Each wall is flat, endless, passes through zero and stands at right angles to its row. A trip goes straight from one point to another. Which walls does it cross, in order?
(in the rows, 128 means zero)

Walls:
(1): [105 138]
(2): [146 171]
Trips:
[131 171] to [125 159] => none
[137 183] to [157 121] => 1
[142 121] to [117 113] => 1
[119 152] to [121 176] => none
[139 114] to [178 153] => 2
[101 142] to [163 115] => 1
[135 124] to [ 48 107] => 1
[132 122] to [133 154] => 2, 1
[ 71 166] to [121 109] => 2, 1
[132 145] to [136 177] => none
[92 84] to [ 96 144] => 2

Walls:
(1): [125 135 157 123]
(2): [ 71 130 114  90]
Trips:
[149 160 104 151] to [110 138 104 154] => 2
[ 99 132 143 127] to [150 139  90 113] => 1, 2
[115 155 159 168] to [132  63 160  91] => 2
[149 114 159 160] to [114 128 144 112] => 2
[132 132 147 101] to [157 146 147 148] => 2
[ 99 181 116 112] to [147 112 161 124] => 2
[150 130  73  93] to [140  97 140 125] => 2, 1
[ 66 149 102 176] to [100  97  91 112] => none
[174  96 122 120] to [ 68 165  83 104] => 2
[105 142 110 114] to [143 128 128 148] => 2
[ 72 122 188 175] to [123 126 104 193] => 2, 1

Walls:
(1): [ 94 113 131 152  98 146 146 153]
(2): [ 92 165 111 133  70  80 174 147]
(3): [136 152 147 114 139 137 131 153]
Trips:
[122 122 135 130 127 114 198 150] to [127 147 110 114 102 136 142 146] => none
[158 141 113  62 122 140 106 146] to [138 156 151 163 138 183 125 120] => 1
[108 119 166 126 124 122 118 123] to [124  90 127 126 137 146 135 136] => 3
[128  97 135 108 144  71 181 103] to [107  64 127 103  82 164 115  98] => 1, 2
[103 121 151 122  67  69 119 148] to [126 114  86 147 164  89 124 189] => 3
[124 172 150 158 186  87 139 133] to [154 116 122 149 105 155 131  93] => 2, 3, 1

Walls:
(1): [126 148 133 150 157 145 131 142  77 112 151]
(2): [157 174 104 149 123 182 172 125 111 115 113]
(3): [136 118 179 143 141 108 141 113 102 105 130]
(4): [132  74 147  97 135 140 161 174 165  91 140]
(5): [109 123 102 133  83 146 120 138 134  98  80]
Trips:
[177 106 133 106 143 114 177 160 111 122 113] to [108 168 123 184  60 139 100 135  62 125  87] => 5, 4
[150  95 132 188 100 142 161 165 137 124 170] to [144 108  76 156 117 179 120 154 108 110  95] => 5, 3
[102 135 113 120 138 143 133 131 108 129  53] to [121 145  74 175 178 107 130 124 145 170 122] => 1, 5
[ 98 117 136 126 120 150  90  98  91  88 107] to [126 161 129 107 176 142 148 113 124 141 172] => 2, 5

Walls:
(1): [ 83 151 116  93 158 140 195  94 121 140 156 158 174 128]
(2): [114  95 162 162 143 117  99  87 132 139 133 133  83 123]
(3): [133  95 110 130 119 135 146 167 133 173 132 142 117 102]
(4): [121 124 169  86 124  94 161 131 117 144  80 121 190 127]
(5): [113 137 164 132 129 150 121 108 158 166 150 102  70 146]
(6): [105 110 123 163 108 100 111 118  51 136 148  95 140 152]
Trips:
[140  44 102 155 154 106  43 106  95 129  99 134  76 138] to [130 122 101 144 148  84 140 122 123 134  83 117 174 135] => 5, 4, 3, 2, 1
[115  94 194 139 165 101 130 117 186 118  92 144 137 105] to [114 136 109  93 124 138 100 105 173 138 171  91  92 110] => 4
[149 121 123 144 144 139 129 125 145 154 142 131 139 147] to [165 134 157 193  98 139 156 118 103 138  84 126 111 103] => 1, 6, 4
[120 167 117 149 138 102 143 134 140 152 185 105 132 154] to [152  93 150 123 143 174 109 147 106 106 139 116  95 112] => 2, 3, 1, 6
[108 199 163 155 107 142 129 107 163 143 120 181 144 123] to [127 107 108 182 130 153 123 148 118  87 145  99  89 169] => 4, 1, 6
[116 132 144 128 128  92 176 128 140  99 145 172  67 123] to [161 177  59 160 112 160 159 124 133 132 129  97 128 125] => 2, 5
[136 116 155  77 149 119 120 150 156 117 176 163 155 113] to [116 147 171  94 135 129 141  75  71 125 174 108 121 143] => 3, 5, 2, 6
[109 162 111 164 140 100 161  98 127  90 104 100  98 132] to [121  82 173 126 100 105  76 102 101 170 135 113 157 138] => 1, 4

Walls:
(1): [166 140  80 110 130  41 130 119 166 106 129 177 153 117 168 112 119 161]
(2): [106 111 197 126 168 119  63 161 140  95 122 139 122 106  86 100 108 114]
(3): [154 143 136 161 119 145 124 120  92 138 147 120  70  89 122 102 133 132]
(4): [138 104 113 103 121 124  94 136 103 159 140  80 131  81 185 172 130 133]
(5): [148 109 137 163 115 136 138  75 176 156 148 176  95 104 164 137 131 127]
Trips:
[ 90 142 129 112 147 106 155 147  83  85  97 119 108 185 156 117 161 110] to [137 184 165 111  97 151 122 110 122 138  91 134  81 135 108 127 106 162] => 3, 2, 5
[116 153 101 145  88 127  48 146 140 140 127 166  82 116 157 109  95 110] to [146 112  78 135  94 157 124 114 181 137 143 137 126  65 105 113 134  83] => 2
[135 133 125  83 154 132 171 141  39 106 147 135 156 131 107  95 143 151] to [120 113  68  54 198 137 164  78 169 106 118 108 100 135 133 119 148 136] => 1, 3, 5
[115 137 128 146 120 176 173 108 172 100 101 115 169 156 108 121 102 167] to [141 179 114 149 130 134 128 123 134 140 143  84 137 141 140 130 113  97] => 3, 4
[114 141  99 129 112 119 141 128 103 116 136 176 135 146 109 118 157 104] to [100 118 121 118 124 111 184 159 136 158  89 113 105 146  72 170 132 108] => 1

Walls:
(1): [182 141 107 145  82 133 128 106 150 122 144 118 147  92  92 101 173 153
 100 122 123 201 110 140]
(2): [114  67 121 111 112  95 113 101 163 130 111 129  90 149  91 131 213 141
 145  94 160 103 125 145]
(3): [151 123 123 151 104 155 123  99  84 140 120 172 118 127 104 107 126 140
 112  64 147  64 162 130]
(4): [178 114 148 125 130 126  85 113 101 138 147 118 118 148 127  74 167 108
 128  94 118 137 138 141]
(5): [103  76 161 101 187 113  80 126 114 185 114  91 152 125 123 179 162 170
 119 115 151 151 106 162]
(6): [105 157 111 165 120 180 108 143 139 170 126 136 169 142 112 115  91  59
 151 151 124 168 145 112]
Trips:
[ 72  80 141  93 149 112 148 125  77 142  98  90 116 181 157 133 100  42
 141 155 130 125 136 124] to [153 124 156 122 123  97 107  89  97 172 152 148 130 127 140 143  91 103
 130 163 127 106 161 148] => 4, 3
[ 89 141 115 134 126  95 175 132  90 117 180 147 131 138  97 151 183 114
 152 111 156 155 150 107] to [101 102 106 145 192 105 122 156 109 133 132 106  77  95 135 143 113 109
 175 134 171 141 151 121] => 3, 1, 5, 6
[117  85 148 159 117 134 100 150 122 111 130 114 140 120 119 104 130 121
  82 107 102  79 119 143] to [115 138 119 122 115  89 118 131 132 135 178  74  86 170 131 171 128 153
 106 116 129 107 140  96] => 3, 4
[ 97 160 168 204 102 124 162 156  84 122 138 109  91 143 169 156 106 107
 109 108 134 140 151  94] to [145  87 151 175 103 154 148 113 133 123 106 129 107 107 152 111 122 150
  91 158 149 152 153 137] => 1, 6

Walls:
(1): [133 162 106  82  97 131 145 100 129 155 148 155 131  97 132 131 158 126
 127 129 116 100 136 124  86  98 118 158 159 131 165 176 103 150 108 119
 172  68 134 128 104 198 126  62 126 139 120 158]
(2): [129 179  91 105 144 114 111 163 131 119  77 122 118 124 131 127 130 112
 105 205 173 114 163 107 176 151 136 100 151 126 164 147  36 162  89 109
 114 153 135 157 137 149 111 127 120 126 124 102]
(3): [129 105 142 135 112  99  83 157 110 177 121 119 142 143 111 157  97 109
  83 146 144  99 112 109 107 146 159 146 127 117 142 143 126 174 136 131
 109 130 154 119 175 113 114 174 133 127  89 116]
(4): [161 154 132  91 133 145 107 115  83 150  93 147 138 136 107 163 135 121
  91 148  99 140 203 100 166 144 156 105 114 153 121  60  82 123  67 120
 158  92 126 111  77 152 125 164 125 112 114  53]
Trips:
[122 130 182 146 151 127 118 147 154 149 105 133 125 131 106  87 129  88
  80 166 156 122 134  78  93 111 171 114 142 112 128 154  96 121 157 119
  77 116  79 175 129 112  81 131 120 150 100 147] to [117 149 115 112 169 106 134 134 107 138 101 122 143 156 161 153  97 152
 116 130 145 112 103 119  98 186 123  52  86 153  80  92 140 146 106 195
 116 144 131 172 140 114  99  54 137 119 125 130] => 4
[ 79 164 179 144 120 147 138 165 117  85 131 163 124 153 140 148 132 131
  92 111 139 124 158 128 130 109 159 136  96 103 106 101 137 117 156 151
 135 108 127 155 121 132 110 163 127 123 133 147] to [150 138 114 122 149  95  81  92 113 174 124 128 143 168  89 114  97  80
 109 112  70 112 139 130 171 150 101 124 129 138 120 138 175 167  82  87
 107  92 169 117 133 143 159 122 163  86 102 142] => 1
[152 157 112 127 130 155 116 145 123 163  95 114 135 115 155 115  75 178
  92 132 152 132 182 168  68 116 139 111 150 143 153 147 156 118 126 131
 197 112 126 117  99 124 106 144 116 132 132 158] to [ 87 147 103  96 128 111 145 121 102  62 133 151 140 125  92  96 168 100
 156 153 138 186 180 144 159 127 141 119 112 169 104 148 156  96 120 116
 125  99 246  80 133 108 163  51 122 124 116 118] => 3
[160 170  94 155 181  86 155  89  84 161 187 102  92 126 125 135  89 134
 126 111 156 159 214 138 115 135 120 172 128 156 161 116 151  90 114 114
 146  49 122 165 152 110  76 132 151  99 129 170] to [ 71 151 140 149 188 112 131  48 136 166 113 100 156 149 120 173 169 147
 162 171 172  84 120 169 150 126  74 182 154 113 122  94 121 127 121 174
 130 110 132 125  82 124  92 125  97 126 116 195] => 4
[137 110 112 155 104 149 108 161 142 122 109 121 169 126 184  79 105 172
 120 129 131  89  76 107 140 159 124 139 153 105  93 139 156 121 140 187
 135 156 165  95 166 148 119  98 114 140 145 117] to [130 141 136  92  81 147 132 102 166 114 129 133  66 118 194 154  96 103
 165  88 118 103  89 116 132 144 160  69 120 153 165 176 125 121 159 140
 111  80 149 140 139 119 139 118 124 131 112 178] => 1, 3

Walls:
(1): [136 150 129  86  82 100 200 111 128  89 129 114 151 100 137 111 106 105
 115  51 117  93 132 161 127  71 141 114 151 106 127 111 140 177  72  89
 109 107 136 116 121 143 146 147 123 178  53 137]
(2): [ 83 165 108 173 160 102 158 125 101 116 140  96 129 101  91 131 176 132
 162 159 110 138 160 135 141 106 178 116 136 131 119 126 100 147 107 135
  98 164 133 149 121 112 172 159 105 128 145 133]
(3): [147 153 134 155 138 136 138 109 127 173 115 121 128 131 216 128 134 192
 141 135 121  65 160 152 140  83 132 110 127 118  92 133 139 119 107  76
 174 109 132 164 161 164 116 116 118 117 145 126]
(4): [161 120 154 126 124 142 146 171  93 134 157 161 109 126 144 146 108 185
 173 121 141 111 131 145 126 113 127 119  96 143 143 105 168 140 144 161
 119  95 142  90 104 152 121 107 163 137 157 162]
(5): [ 98  99 156 162 147 152 118 122 163 118 146  96 121 161  96  96 117 138
 130 151 122 125 120 132 130  74 134  95 142 144 101  79 130 191 131 132
 147 127 126 124  90 120 150 134 145  95 104 125]
Trips:
[163 183 137 195  57 125 102 141 107 101 121 135 106  84 133 133 143 171
 119 130 106 143 148 163 139 105 151 130 127 167 144 107 136 117 136 119
 128 145 156 139 102 137 132 151 150  89 155  77] to [ 83 153 118 151  81 128 172 110 140 105 139 148  96 122 177 148 182 146
 131 102 145  95 134 115  78 143  98 141 125 143 135 112 167 175 146  91
 190 140 124 148  73 105 112  96 165 117 146 115] => 1, 2
[103 124 146 179 179 118 144 140 126  95 145  94 138 176 131 129 112 143
 161 147 148 189 100 136 117 109 126 134 151 124 161 130 174 164 120 168
 184 106 152 115 126 127 108 131 139  97  92 175] to [ 89 136 128 158 179 130 100  99 161 160 122 160 114 147  96  78 186 149
  87  75 194 126 130 102 114  79 123 146 116 125 183 143  99  92 135 112
 147 163 167 112 134 108 153 130 134 106 135 243] => 4
[130 115 127 164 131 115 145 125  97 159 134 154 164  89 163  69 119 151
 131 171 137 191 193 159 155 125 142 130 135 149 138 131 140 180 162 117
 110  98 122 124 160 151  65 111 103 155 150 119] to [139 113  98 147 138 104 119 159  63  75 106 121 179  94  71  88 130 107
 142 156 147 116  99 121  80 131 122 134  79 159 108 151 127  97 149 140
 146  97 140 130 170 106  94 151 105 133 174 148] => 3
[125 136 163 125 134  99 145 155  91 109 168 144 133  91 135 125 124 125
 124 192 168 153 100 134 195 147 117  99 146  91 133 126 151 146 114 158
 163 111 172 105 131 188 154  85 110  99  95 101] to [141 103 130 112 142 122 145 102 119 171 113 147 163 123  77 105 119 162
 174 109  83 120 167 172  97 100 108 100 131 143 131 133 163 129  93 167
 155 129  89 149  89 100  78 173 156 152 150  51] => 3
[173 138 122  89 123 116  94 161 155 113 124  78  90 147 111  95 142 151
 105 102 162 161  94  48 109 116 180 149 114 174 125 151 142 186 193 120
 149 184  70 103 147 113 121 136 133 123 119 143] to [117 185 127 160  99 128 146  78 147 109 147 164 116 120 117  80 115 178
 192 109 153  86 145 133 164 108 101 119  61  69  93 159 110 140 157 189
 149 137 156 133 101  83 114  95 172  96  97 120] => 4, 3, 2, 1
[134  66 149 140 130 176  89 140  77 161 115 146 168  98  73 109 132 169
 111 105  97  95 139 175 153 125 132 117 123 158 121 163 112 158  94 115
 125 123 146 131  94 119 108  89  91 128 147 142] to [141 148 102 124 103 168 140 103 112 123 104 101 152 148 115 152  89 144
 106 100 144  95 105 159 149 101 105 137 128 177  59 123 142 146 136 116
 121 108 101 123 108 134 138  85 161 119 169 128] => 2, 1
[ 85 103 112 134 129 135 188 132  78 114 160 140 105 153 109 165  96 126
 116  73 110  75 107  70 143 164 218 106 196  88 128 135  74 141 128 111
 112  93 170 138 110 111 159 178 159 141 127  80] to [ 98 169 103 142 112 131 150 158 124 139 106 114 134 181  71 108  92 145
  64 149 178 141 153  96  93 116 167  64 108 115 186 150 111 100 108 166
 150 198 131 155 142 132 114 157 165 144 147 107] => 1

Walls:
(1): [135 119 130 132 158 127  93 151 124 126 159 111  78 145 102 166 117 150
 131 147 149 113 146 114 119 139 119 103 132 140  69 102 130 163 113 175
  64 162  99 114 117 133  95 104 121 102 127 131]
(2): [ 91 125 148 105  83  91 135 119 100 192 154 110 135 131 127 153 101 142
 154 135 106 105 172 164 169 112 142 107 105 130  75 161 139 140 127 144
 139 122 144 121 102  89  93 138 110 125 112 113]
(3): [187 148 103 164 140 128 182 199 113  50 151 115 121 137 124 114 121 133
  75 105  98  82 156 153 171 145  96 167 150 124  69 108  71 140 140  64
 138  99 164 139 149 100 103 140  84 113 144 116]
(4): [125  56 115  99 137 108 100  95 141 103 119 137 123 126 135  94 144 103
 145 124  78 102 173 163 121 173 117 140 131 173 107 174 111  90  88 153
 122 113 135 108 159 138 125 105  97 140 107 176]
(5): [112  74 132 100 140 116 140  95 113 128 141 155 108 155 160 158 117 113
 116 118 150 153 150 137 138 104 154 127 158 111 144 130 120 151  95 173
 124  96 150 108  60  92 115 167 139 185 123 206]
(6): [180 127 156 140  93 155 122 119  76 122 125 175 175 164 118 149 128 129
 137 131  91 143 171 112  97 145 137 115 121  92  79  95  77 128 136 140
 115 104 140 141 135 126 109 102  83 106 111 145]
(7): [187 125 126  82 113 134 178 124  93 135 200  91 164 140 113 114 137  89
 116 114 125 108 101  91 115 114 107 146 123 111 128 141 172 178 149 111
 147 109 137 133 112 144 142 125 100 149 165 149]
(8): [146  94 114 128 164  86 106 125 100 166 103  88 156  82 119 112 103  63
 189 127 137 103 141 111 127 144 139  98 123 164 149  81  49  86 119 180
 186  65 119 137 114 127 144  76 133 111 103 105]
(9): [185 166  95  99 125  94 118 120 141 143 121 143 173 120 140 109 111 108
 117 101 133 126 132 150  82 146 188 143 162 112 135 118 166 103 139  99
 131 169 135 133 126 105 149 133 155 168 120 136]
Trips:
[138 162  89 175 152  96 124 107 146  79 195 115 108 150 130 135 152  90
 113 107  89 133 122 169 192 126  88 121 153 104  93 174 142 136 112 113
  91 113 109 129 135 160  95  97 152 105 161 133] to [174 101 115 180 137 144 134 148 151 139 177 120 110 119  89  84 150 159
 159  88 165 191 128 182 182 136 149 161 115 145 114 198 164 160 132  68
 133 166 111 133  99 110  89 120 155 121 154 106] => 2, 4, 9
[103 176 153 118 108  99 112 104 149 115 141  96 128 127 119 116 124 117
 115 110  90  83 122 119 140 133 102 155 165 124  83 119 138 133 158 136
 127 151 105 132 128 109 123  83  96 150 137 124] to [107 124 153  88 129  94 105 144 158 114 184 127 184 119 158 115 114 137
 138 175 163 116 132 112 139 121 122  92 182 184 154 126  98 124 119 108
 145 164  80  99 107 130 141 149  92 150 114 126] => 8, 3, 5
[ 89  93 152 156 100 164 105 157 118  84 145 155  75 155 125 145 130 150
 125 111 106  74 160 147  79 142 155 132  96 118 114 142 121 180 119 149
 133 116 147  81 144 158 140 180 128  90 118  96] to [118 188 133 129 107  86 127 136 175 110 169  67 111 122 152  82 141 114
 128 108 154 107 155 135 149 147 124 111 142 138 140 175  95 122 156 126
 120 103  69 131 164 112 130 105 107  63 127 139] => 5, 6, 8
[103 124 134 164 132 149  87 127 138 123  78 130 138  91 138 115 111 183
 156  91 133 150 153 151 166 138 116 103  80 155  83 129 142 143 106  91
 180 137 111 141  96 111 163 133 118 139 140  48] to [156 130 135 127 144 110 119 105 117 135 106 150 133 122 133 127  88 180
 163  82 124 129 118 152  83 161 134 162 177 109 129 182  98 136 161 136
 107 209 183 146 132 136 140 136 127 146 123  86] => 9, 8, 3, 6, 4, 2
[ 87 161  99 142 102 140 170 150 171 101 118 179 138 120 123  99 108 106
  82 143 124 143 119 109 123 202 102  75 125 126 107  53 146  93 181  53
 128 140 107  95 171  96 119 116 144 148 107 129] to [149 137 167 103 161 126 127 119 120 181 170 152 114 157 120 144 107 133
 112 205 170  89 152 132 115 143 165  78  91 100 143  77 153 118 101 199
 113 144 142 117 133 121 114  79 131  80 100 160] => 1, 3, 8, 2, 5, 9
[146 149 169 112 120 163 184 109 196  85 106 145  98 125 153 122 115 138
 121 104 102 155 107  82 125 104 150 104  61 130 138 105 113 163  94 100
 171 171 120 105 112 139 166 130 108 134 140 124] to [141 135 101  90 126 124 180 106 127 120 117 111 140 109 105 154 136 161
  93 138 153 202 124 115 144 139 115 167  99  99 163 148 132 130 147 169
 113 175 121 104  57 137  94 165 145 163  98 144] => 5, 9
